Every row gives one point. To make a cloud, some directions were put in groups of two or more. Within a group, all points are equally far from the middle, so they leave a hole (a ring in 2 directions, a hollow ball in 3). The other directions are filled evenly. Then the cloud was stretched, turned, moved and blurred a little. Count the holes, and give their numbers of directions, smallest first.

Cloud (20 x 3)
[[ 0.31 -0.21 -0.04]
 [ 0.34 -0.41  0.50]
 [-0.21 -0.49 -0.43]
 [-0.45  0.20  0.83]
 [-0.15 -0.48  0.63]
 [-0.08  0.62  0.27]
 [-0.43  0.34  0.77]
 [-0.24 -0.48  0.33]
 [-0.71 -0.04  0.20]
 [-0.44  0.38  0.65]
 [ 0.37 -0.19  0.06]
 [ 0.38  0.01 -0.01]
 [-0.49  0.56 -0.05]
 [-0.35  0.62 -0.35]
 [-0.51 -0.44 -0.05]
 [ 0.18 -0.21 -0.37]
 [ 0.39 -0.10  0.07]
 [ 0.17  0.44 -0.12]
 [-0.58 -0.01  0.56]
 [-0.08 -0.42 -0.51]]
Holes: 1 (2)

Cloud (26 x 4)
[[-0.36  0.33  0.29  0.48]
 [ 0.26  0.40 -0.22  0.04]
 [ 0.01  0.02  0.15  0.78]
 [-0.13 -0.15 -0.26  0.85]
 [ 0.40 -0.31 -0.18 -0.29]
 [ 0.11 -0.61 -0.53  0.10]
 [ 0.57 -0.08  0.15 -0.05]
 [-0.93 -0.47 -0.18  0.00]
 [-0.40 -0.33  0.64 -0.27]
 [ 0.22 -0.31  0.31 -0.46]
 [-0.66  0.17  0.52 -0.10]
 [ 0.40  0.01 -0.48  0.06]
 [-0.36  0.22  0.16  0.67]
 [-0.70  0.15  0.13  0.50]
 [ 0.08  0.51 -0.07 -0.02]
 [-0.35 -0.19 -0.06 -0.74]
 [-0.65 -0.47  0.47 -0.01]
 [ 0.07  0.00  0.19  0.75]
 [ 0.25  0.44  0.13  0.15]
 [-0.50  0.23 -0.67  0.12]
 [-0.94 -0.18  0.25  0.15]
 [-0.28 -0.78  0.12  0.29]
 [-0.32  0.50  0.28 -0.16]
 [ 0.10  0.15 -0.68  0.22]
 [-0.38 -0.47  0.60 -0.11]
 [-0.47 -0.34  0.62 -0.21]]
Holes: 2 (2, 2)
